Every row gives one point. The last column is the point's height on a tilted bowl or saddle (a function of degree 2), plus a little noise. Count its main directions that bend up, bend down and stay straight.
In the rows, zero is written as 128.

Points:
[[ 45  66  37]
 [ 55 117  75]
 [ 93 170  90]
 [100 102 110]
 [151 152 109]
 [135  82 107]
 [154 168  97]
 [130 175  95]
 [ 91 119 108]
 [185  94  89]
 [ 89 116 106]]
Directions: 0 up, 2 down, 0 straight

Points, 10 rows:
[[192  93 201]
 [149 203 109]
 [ 79  96 133]
 [156 119 163]
 [134 127 158]
 [ 90 108 146]
 [170 102 178]
 [ 49  67  76]
 [163  95 175]
 [103 128 160]]
Directions: 1 up, 1 down, 0 straight

Points (16 x 4):
[[199 146 181 187]
 [102 154 139 146]
 [183 188 184 206]
 [120 158  52 146]
 [200  82 159 180]
 [ 83  83  82 160]
 [105 105  82 136]
 [169 118 149 142]
 [116  83 129 144]
 [194 138  97 147]
 [160 113 114 127]
 [147 167 157 154]
 [143  90 145 143]
 [106 180 176 192]
 [194  97 199 206]
 [175 154 144 146]]
Directions: 3 up, 0 down, 0 straight

Points, 16 rows:
[[ 68  51 124  65]
 [ 53 182 125 148]
 [110 146 126 114]
 [101 168  75 141]
 [104 199 171 188]
 [114 165 188 184]
 [133 135 174 131]
 [177  79 162  82]
 [133 124 138 103]
 [170 139 140 114]
 [165 119 176 110]
 [ 38 179 156 202]
 [120 122 191 153]
 [130 166 121 125]
 [177  72  67 190]
 [ 94  96 127  88]]
Directions: 1 up, 0 down, 2 straight

Points (23 x 5):
[[ 99 137  97 191 100]
 [128 143 168 168 116]
 [111 151 161  87 136]
 [154  73 184 174 125]
 [171 186 129 199  67]
 [138 120  94 106 147]
 [136  67 109 172 146]
 [109 199 137 156  84]
 [ 99  96  91  95 121]
 [166  96 145  92 148]
 [177 191 105 109 121]
 [163 157 104 227  77]
 [112  97 130 171 133]
 [ 89 111 139 136 121]
 [108 101 101  82 130]
 [187 137 135 146 135]
 [ 91 135  60  93 104]
 [134 172 150 146 117]
 [123 132  87 112 137]
 [125 222 126 199  25]
 [ 98  87  30 136  85]
 [ 58  83 167 102  75]
 [ 19  90 151  75  22]]
Directions: 0 up, 3 down, 1 straight

Points, 21 rows:
[[194 102 152 110 178]
 [146  68 161 190 180]
 [ 79 144 117  85 149]
 [143 122 109 164 153]
 [ 84 172 175 154 163]
 [ 44 112 121  85 162]
 [ 81  86  77 115 158]
 [ 69 219 165  80 185]
 [145 160 104 155 156]
 [127  63 123 156 160]
 [122 135  97  96 146]
 [186  76 166  63 197]
 [133 200 170 110 170]
 [127  81 122 152 153]
 [135  30 156 135 177]
 [131 111 194 149 158]
 [142 191 155 104 165]
 [106 111  83 126 148]
 [182 177 150 119 177]
 [125 148  84 195 173]
 [190 120  55 159 182]]
Directions: 4 up, 0 down, 0 straight

Points, 24 rows:
[[188 131 120 113 122]
 [143 147 174 203 125]
 [236 104  80 195 159]
 [109 126 157  95 158]
 [131 182 104  38  67]
 [ 95 129  67 164  95]
 [136  83 135 124 160]
 [107 153 184 185 116]
 [109 122 107  54 140]
 [172 207  75 172 249]
 [124  69 143 110 192]
 [141 122  69  92 121]
 [165 141 106  95 116]
 [122 167 178 194 127]
 [223  66 132 112 147]
 [103 118 137 146 121]
 [101 169 108 173 132]
 [ 48 132 152 149  84]
 [169 165 100 123 140]
 [137  80  93 120 138]
 [190 122 136 149 141]
 [147 217 195 104 126]
 [ 96 150 145 106 139]
 [162 155 148 159 149]]
Directions: 1 up, 1 down, 2 straight

Points (42 x 7):
[[159  77  63 122 178 116 154]
 [132 149 149 103 101 107 179]
 [134  65 101 106 115 121 153]
 [ 80  73 110  72 126  60 151]
 [121  82 106 221 108 103 234]
 [152 126 127 163 141  86 158]
 [174 110 140 157 145 138 161]
 [122 101 158 115 173 105 184]
 [157 134 136 161 153 185 136]
 [108 119 106 124 121  81 150]
 [112 148  87 190 118  93 124]
 [100 104 132 125 132 193 150]
 [139 122 104  78 145 103 153]
 [137 150 107 129 143 178 132]
 [128 116 141 150 142 136 167]
 [133 168  61 179 127  55  22]
 [105  98 120  80  81 147 194]
 [168 118 156 112 126 123 158]
 [165 138  90 138  93 120 126]
 [147 131  82 108  87 129 162]
 [158 249 158 127 158 171  30]
 [117 175 148 143 139  91 157]
 [100 110 187 139  73  96 134]
 [119 137  93 137 141 135 147]
 [ 95 156  81 169 146 176 163]
 [152 115 132 164 137 134 170]
 [128 141 109 132 167 154 122]
 [134 140 112 143 142 151 145]
 [201 131  82 164 161 152 101]
 [130 106  78 123 184 125 138]
 [118 135  95 132 120 167 175]
 [128 115 122 115 164 165 122]
 [185 118 124  60 177 154  69]
 [121 151  98 132 124 120 138]
 [142 113 140 178 168 130 193]
 [ 96 162  91 125 134 145 150]
 [149 146  92 167 161 153 126]
 [131 141 137 135 125 105 155]
 [166 158 116 145  81 119 115]
 [140 151 112 150  82  98 106]
 [141  79 109 117 103  99 149]
 [144 149 100 137 113 132 136]]
Directions: 2 up, 2 down, 2 straight

Points, 40 rows:
[[ 53 155 224  92 109 136  40]
 [116 118  97 196 214  81  83]
 [153 109 174 126 131 106 167]
 [136 132 182 163  85 195 139]
 [136 172 108 201 171 128 152]
 [ 94  55 129 118 152 140 163]
 [173 113 122  60 104  80 149]
 [ 52 138 150 217 145 133 137]
 [122 124 147  84 120 167 163]
 [172 207 111  71  72  97 107]
 [ 99 135 194 113 103 162 126]
 [148 135  77  70 163 153 152]
 [155 184 151 130 128 173 149]
 [161 118 170 135 130 161 161]
 [118 153 217 170 157  97 105]
 [ 64 202 107 175  80 153 192]
 [156 191 158  75  80 163 114]
 [125 130  87 101 114  54 140]
 [ 18 116 157 152 164 152 126]
 [ 93 139 177  84 119 117 121]
 [119 196 146  92  75 104 100]
 [ 75  30 118 144 104 178 242]
 [175 194 104  72 191 168 170]
 [146 124 164 133 177  82 140]
 [207 181 103 130 154 131 168]
 [153 192 142 169 194 146 145]
 [144  48  84 121 115 154 173]
 [ 99 181  96 136 152 101 158]
 [ 55  93 144 145 104  80 186]
 [190 103 106 111  90 180 174]
 [136 155 188  91 145 112 131]
 [160  41 190 110 148  80 194]
 [ 99 100 124 107 124 164 185]
 [129 169  79  89  90 185 198]
 [153  96 142 130 173 156 143]
 [156 134  94 104 165 137 152]
 [166 156  97  62 143 138 150]
 [124 191 180 163 177  29 114]
 [150 129 109 123  93 150 179]
 [ 54 168 113  55 140 114 103]]
Directions: 2 up, 3 down, 1 straight

Points:
[[139 127  92 188  78  83 197 170  77]
 [ 58 129 129  18 171  89 174 126 160]
 [150 148 157 104  48 126  97 115 121]
 [ 75 206 155 130 150 230 144  36  77]
 [191  85  99  94 167 139 137 128  97]
 [163  64  98  83  84 188 156 119  82]
 [ 61  79 200 101 172 126 128 102 152]
 [123 103 184 159 125 248 179  68  69]
 [ 84 119 114 118  39 151 152 153 100]
 [ 91 142 151 131 244 128  71 172  48]
 [192 121  90 119 124  65 100 141  78]
 [131  88 138  94 119 119 150 176 102]
 [136  17 103 189 135 122 131 115  66]
 [135 162  91 141 144 177 166  82 112]
 [124 172  85 128 180 181 166 118  97]
 [130  95 113 204  73 178 100 142 133]
 [189 145 114 135  61 113 136 143 122]
 [146 112  61 109 111  75 159 184  50]
 [128 124 130  98 135 119  93  92 141]
 [ 86 122 108  82 141 141  87 106 125]
 [ 62 159 177 145 182 110  46 168  57]
 [153 180  87 163 132 102  89 151 109]
 [119 168  80 171  96 108 198 117  91]
 [124 135  93 107 249 137 237 125  75]
 [185 146 105  47  48  67 121 122  51]
 [108 168 157  89 143 100 112 123 135]
 [ 65 173 127 181 105 160 118  87 113]
 [127 168 112  79  33  54 169  99  55]
 [159 116  74  97  91 124 196 166  69]
 [124 186 162 201 116 127 180  94 117]
 [173 132  66 187 125 128 143 126 104]
 [102 116 120 148 105 160  49 149 105]
 [190 110  71  54 110 129 137 148  69]
 [148 113 164 117 142 136  90 151 121]
 [157 104  87 124 112 100 117 113 112]
 [125 156  65  98 133  96 154 147  91]
 [ 70 180 131 149  90 106 135  52 109]
 [ 95 214 193 119  96 152 129 183 102]
 [161  85 119 151  84 138  87  88 118]
 [204  93 172 180  73 151 144 100 119]
 [ 96 127  86 126 194  61  90  73  91]
 [217 137 133 118 134  76 156 147  83]
 [ 95 172 164  77 126  99 134 128 134]
 [132  82 110 175 143 148  96 135 107]
 [149  86  90 155 137  92 153 107 103]
 [118  96  87 166  88  51 115 144  69]
 [ 36  98 164 179 144  95 149 134  87]
 [146 102  62 123  34 129  94 108  82]
 [ 84  97 116  63 112  98 102 128 110]
 [161 160 108 123 168 141 183 191  77]
 [129 136 131  59 159 178 125 129 129]
 [ 91 180 148 128 117  65  72 128  90]
 [ 80 182 139  60 114 117  91 139 106]
 [163 129 178 211 171 209 186 191  54]
 [152 122 134  98 164 148  98 135 123]
 [147 132 125 129  90 112 144 160 123]
 [154  43 109 116 104 243 195 161  18]
 [ 78 186  89 126 130 127 164 146 103]
 [ 67  89 153 141  50 114 113 102 102]
 [128 144 109  79 146 171  43 133  82]
 [137  87 197 112 117 171 119 109 132]
 [126 132 159 139  93 112 178 191 100]
 [117 136 137 181 160 107 145 161 109]
 [155 175 140 118 134 135 126 200 103]
 [173 134 130 164 107 139 103 114 140]]
Directions: 1 up, 7 down, 0 straight

Points (64 x 9):
[[ 78 132 214 132 156  94  17 145 129]
 [126 140  97 100 205 111 111 180  93]
 [135  92 143 130 137  56 174 176  78]
 [ 85 115  91 123 202 161 133 189 117]
 [133 157 100  93 120 128  91  81  77]
 [117 142 122 186 177 126 147 159 113]
 [145 101  90  87 102 171 165  93  71]
 [ 20 187 135  80 172 133 151 159  94]
 [120 148  63 192 103 185 121  93 106]
 [ 90 205 192  86 127 180  86 125  82]
 [131 136 108  74 149 108 124 123  78]
 [165 245 159 144 157 136 139  86  68]
 [176 124 191 157 218 121 116 113  81]
 [120 144 176 153 118 132 183 177 131]
 [157 161  87 142  49 178 105 156 118]
 [107 128 115 170 120 160 144 132 120]
 [146 185  82 143 133 164 101 115 100]
 [154 130  72 142 106 165 194  75  82]
 [152 160  97 121 132 110  81 146 100]
 [117 130 117 116 177  92 142 229  91]
 [141 151 153 131 105  65 100 155 116]
 [110 137 133 127  32  99 165 163 108]
 [ 70 169 113 123  88  82 155 117 111]
 [118 143 140 135  89 114 177  95 105]
 [202 143 169 121 141  45 123 134 104]
 [168 133 120  55 145 181  78 195 118]
 [  8 186  70 119  71  95 129 225  93]
 [ 93 120 118 110 156 153 186 129  83]
 [ 75 119 198 119 137 149 169 171 120]
 [138 171 222 161  95 131 164 152 138]
 [100 111 116  98 178  53  96 137  96]
 [152  86 146 137  93 105 128 170 112]
 [178 106 130  65 150 136 172 149  66]
 [114 144 167  86  71 115  76 140 116]
 [118  98  81  79 178  78 126 156  59]
 [124 150  53   7 151  67 140  57  20]
 [132 110  55 155  69 104  86 158  85]
 [159 108  93 111 126 112 219 160  59]
 [ 89 182 154  75 102 137  95  97  80]
 [154 123 126 173  93 127 181 127 113]
 [174 179 214 154 127 126 160  73  83]
 [ 86 112 136  81  84 153 120 148 109]
 [148 115 133 100 108  91 175 111  87]
 [ 79 138 129 193 160 139 134 158 120]
 [104 108 116 211 174 178  61 154 129]
 [115 120 137 132 185 164 166 179 121]
 [ 91 113 143 136 114 195  32  57  60]
 [101 150 159 161 120 112  95 118 116]
 [113 161  69  84 175  97 169 117  59]
 [111 154 161 125 132 166  70 101  90]
 [ 95 133 175 103 130 147 142 152 115]
 [132 231 192 177 130 158  91 163 129]
 [122 163  14  98  56  98 132 119  44]
 [163 189  94 184 135 137  36 187 118]
 [132 148 100 218 186 149 219  83  67]
 [158 110 164 151 133  86 203 107  93]
 [150 188 135 174 113 122 106  95  97]
 [140 179  94  77 147 106  69 160  83]
 [151 110  55 145 146 108 132  67  77]
 [142 219 114  92  74  83 130 183  72]
 [105 215  48 163  98 165  94 159 112]
 [116  24 126 120 207  91  94  84  63]
 [ 99 114 160 123 123 131  56 150 127]
 [141  91 171 142 177  88 120 130  98]]
Directions: 1 up, 3 down, 4 straight

Points:
[[114 114 176 100  74 104 144 179  97]
 [138 123 147 139 115 159 112 174 104]
 [141 141 140 140 106  72 134 192 148]
 [167  89  72 143  81 135 157  77 133]
 [107 102 100 159 118 150 102 107 115]
 [149 134 178 139 107 125 119 195 115]
 [119 123  51 138 157 149 116 130 148]
 [177  60 126 136 162 159 249 175 119]
 [128 144  97 117  80 116 157 124 112]
 [129  93 133 203  45 133 115 123  96]
 [159 142  74 172 171  72 157  90 213]
 [ 68 186 117 109 120 170 166 110  89]
 [206 100 131 229 115  88 144  93 181]
 [191 103 125  69 129  99 104 169  87]
 [139  66 100  96 128 152 112 161 110]
 [ 76 175 131 168 167  90  19  79 171]
 [124 208 156  93  77 186  95 219  96]
 [147 145 182 158 117 158 132 173  78]
 [ 95  78 103  94 134 131 133  90 151]
 [ 61 110 154 163 197 153 146 129 148]
 [172  34 194 140 148  70 183 164 122]
 [127 138 107 100 164  31 169 171 199]
 [ 95 126 150 141 119  85  88  80 105]
 [211 201  99 167 195 127 112 214 235]
 [134 205 103 124 140 175 147 166  90]
 [114 112 126  94  49 162 178 217 144]
 [152 224 108 101 140 123 128  38  60]
 [174 128 130  95 121 127 101 131  82]
 [112 113  94  69 137  64 105 139 142]
 [118 154  93 112 141 156  91 180 146]
 [102 117 149 228 157  99  76  78 140]
 [106 185 174 160 109 100 201 143  59]
 [120 136 152 210 121 120 141 194 133]
 [ 76 155 150  96 154  35 166 133 167]
 [182 141 131  81 132 130 124 162  92]
 [ 96 169 191 153  97 136 162 185  42]
 [122  55 120 179 120 157 116 146 102]
 [116 150 118 141 179 193 144 117  98]
 [134 180 138 154 131 114 158 155 124]
 [119 166  83 152 116  91 140 105 149]
 [ 68  59 131 165 128 123 168 115 147]
 [171 107 234  98  86 146 112 157  61]
 [ 37  42 163 154 103  85 122 150  67]
 [102 185 144 172 102 127 131  49  80]
 [178 115 152 126 100 194 149 106  48]
 [104 111 177 161 125 145 121 120  87]
 [147 145  83 131 138 114 111 153 147]
 [119 134 167 178 111 152 175  78  84]
 [ 74 115 115 113 127 145 153  87 151]
 [120 187  69 211 108 120 137 133 179]
 [ 32 156 132  95 153 157 154 117 152]
 [ 94 149 152  93 169 167 105 143 143]
 [ 91 102 191 133 114  90  59 143  91]
 [116 118  78 175 102  84  91  67 124]
 [170  93 160 171  90  84 116  54  79]
 [149 172 198 130 107 126  85 141  74]
 [145 114 103 113 111 147 128 187 131]
 [115  81 162 158 142 123 156 187 131]
 [ 89 110  72 179 156 164 116  98 149]
 [155 129 169 168 116  77  94 104 101]
 [ 52 120 112 136 130 139  84 156 124]]
Directions: 3 up, 3 down, 2 straight

Points:
[[215 110 155  91 154 164  96 128 135]
 [117  99 213 187 119 155 156  38  92]
 [157 131 111  89 136 183 104 117 137]
 [110 137 173  55 222 105 196 157 152]
 [105 185 133 151  89 154 112 169 168]
 [164 155 192 147 139 141 190 113 128]
 [124 136 130 118  92 111 142 135 140]
 [165 140 138 175 160 142 174 120 127]
 [162 132 103  93 180 175 157 132 161]
 [115 136 144  52 139 214  77  77  53]
 [137 148 161 156  97 149 133 132 146]
 [128 175 135 118 142 148  40 155  85]
 [125 115 119  72 133 121 106  89 117]
 [166  58  97 125 131 136 118 152 162]
 [ 95 124 155 121 125 171 112  86 112]
 [ 75 136 223 132 130 123  75 158 128]
 [121 197 141 103 163 115 117 131 136]
 [149 156 116 116 146 131 124 130 143]
 [ 90 117 129 142  91 182 180  65 111]
 [ 87 167 122 152 150 173 237 112  20]
 [159 125 133  96 100 112 128 186 144]
 [136  92 192 170 187 169 137 249 171]
 [162  96 142 144 135  91 108 171 150]
 [134 154 127  77 130 107 111 117 116]
 [170 127 116  94 107 148 183 181 152]
 [114 165  80 120 187 151 185 117 106]
 [187 113 134 121 157 104 104 150 160]
 [105 150  83 158 169 108 177 127 107]
 [117 200 178 134 156  88 132 111 190]
 [133  77 156 191  96 124 157 187 121]
 [106 119  70 124 178 153 169  84 152]
 [134 135 162 107 106  98 140 163 151]
 [180 106 109 107 135 169  75 111 134]
 [ 95  83  72 148  80 161 113 202 237]
 [170 155 131 156 166  79 131 150 158]
 [159 193  76 159  88 136 160  76 175]
 [105 149  96 110 114 117 176 122 109]
 [136 126 120 183 138 132 156 113 133]
 [126 153 172 145 168 106 159 116 162]
 [139 153 138 111 131 167 113 163 142]
 [174 191 202 177 112 151 101 141 178]
 [ 89  97 137 113 146 124 114 139 123]
 [ 93  72 135 128 116 129 158 141 117]
 [ 99 139 104 124  92 103 131 181 150]
 [169  56 146  91 112 174 159  31 118]
 [162  90 149 124 110 150 133 206 147]
 [176 190 140 156  87 172  70 160 161]
 [169  74 144 112  65  75 147  78 206]
 [149 160 196 150 125 125 107  78 197]
 [ 43 117 125 152 120 142 100 147 123]
 [129 123  58  64 185 185 128 189 169]
 [136  85  93  33 116 112 131 142  86]
 [166 115 103 155 151 140 105 146 155]
 [ 79 120  68 135  77 168  96  74 169]
 [154 140 140  73 171 110 111 109 164]
 [164 141  65 107 205 206 140 182 238]
 [157  84 158 151 185 180 132 128 128]
 [126 153 140 174  89  79 182  88 154]
 [ 89 157 140 121 144 153 162 156 118]
 [110 135 105  98 146 147  84 131 104]
 [ 62 176 167 129 133 100 119 101 143]
 [ 56 146 232 130  72  97 148  81 164]
 [ 66 148 175  79 173 164 144  78  81]
 [124  82 136 127 109 160 185 136  98]
 [153  97 126 173  96 197 169 136 146]
 [128  80 149 107 213  93 140 104 236]
 [137 181 146 111 105 173 115 115 153]
 [184 166 156 144 135  66 130 102 208]
 [ 98 124 155  79  45  90 173 116 132]]
Directions: 4 up, 3 down, 1 straight

Points:
[[144  81 113  50  77  79 128 134 114]
 [115 171  96 149 150 133 159 113 171]
 [194  81 153 102  68 184  54 198  88]
 [ 82 176  99 146  83 113 184 127 175]
 [186 113 159 122  54  93 172 184 126]
 [144  96 109 122  79 159 133 161  88]
 [105 172 128 167 123 195 127 127 120]
 [112  39  89 163 113  89 117 141  68]
 [114 140 116 153  73 177 142  50 125]
 [154 172 126 178 101 161 145 185  95]
 [ 85 108 146 140  95  82 183 117 171]
 [120 121 118 184  64 181 161 129 102]
 [128 118 114  67  93 113 141 169 138]
 [164 164 170 116 109  56 151 234 154]
 [166 136 110 211  43 114 150 128  54]
 [ 76 157 138 109 101 147 139 177 142]
 [ 92 104 142 155  97 166 168  97 131]
 [118 184  84 129  81 228 200 107 178]
 [119 210  86  95 154 135 109  76 144]
 [175 142 135 147 127  78 115 221 115]
 [182 203 120  90 125  36  48 201 126]
 [109 162 106  20 113 143 118 174 113]
 [163 140 177 115 112 102 183 131 141]
 [143 118  93 129  94  97 165 139 116]
 [116  45 116 130 110  70 124 105  78]
 [162  49  75 112 118 210 115 128  23]
 [ 22  45 156 115  95  90 104  89  75]
 [158 120 145  53  81  88 109 172 148]
 [128  97 142 119 131 129 172 119 136]
 [107 112 147  90  73 118 125 154 137]
 [142  84 167  50 194 145 144 134 118]
 [176 157  33 130 148 141 154 157 104]
 [126  51 123  70 171 124 122 154 130]
 [124 137 162  93 109  70 124 142 145]
 [101 220  98 170  65 106 152 127 127]
 [114 133 145 135 101 119 186  13 137]
 [108  91 132 174 141 204 128 133  71]
 [ 41  16 193 139 156 117 161  70  93]
 [120 111 178  88 180  45 202 112 184]
 [133 157 194 123 119  97  27 120  78]
 [184 102  71 130 116 106 163 108  73]
 [196 165 117 101 158 207  84 120 117]
 [155 121  54 135 107 202 122 135  72]
 [162 122 194 114 142 142 129 195 115]
 [133  71 119 123  88 153  80 139  65]
 [145 158  99 150 111 192 144 113 127]
 [110  93 192 132 109  97 109 139 114]
 [147 151 161 142 168 163  83 109 106]
 [143  50 199 157  67 137 148 134  76]
 [128  84  36  82 110  72 149 110  69]
 [137 156 110 112 107 123 123 132 122]
 [109 183 160 154  84 100  33 169  54]
 [149 103 171 163 110 128  97 165  78]
 [120  60 212 144 131 177  86 106  32]
 [ 63 134 230 105 183 137 121 158 130]
 [ 57 119 111  91 128  99 135 139 164]
 [111 166 167  86 126 101 127 108 134]
 [112 113 137  42 153 132  83 101 116]
 [130 164 117  94 143 126 165 119 151]
 [ 52 159  59  94  42 158 132 133  69]
 [114 205 126 195 106 118  68  50  87]
 [195  92 126 122 140  96 151 109  80]
 [100 112 170 144  98 103 118 137 116]
 [168 122  86  93 169 136  85  52 120]
 [182 149 148  84 153 223 139 186  72]
 [208  98  70 113 142  54  48 200 141]
 [120  70 116 107 114 166 141  94  85]
 [ 87 133 227 148 121 128 100  78  64]
 [156  98 163 147 143 242 144 132  60]
 [124 141 205 113 168 108 108  68  94]
 [103 191  69 113 136 129 120  81 145]
 [107  99 220 112  92 105 187 170 206]
 [166 116 163  81 140 194  65 186  94]
 [ 79 194 160 124  67 166 122 156 107]
 [ 68  97  99 151  98 116  81 108  68]]
Directions: 3 up, 5 down, 0 straight
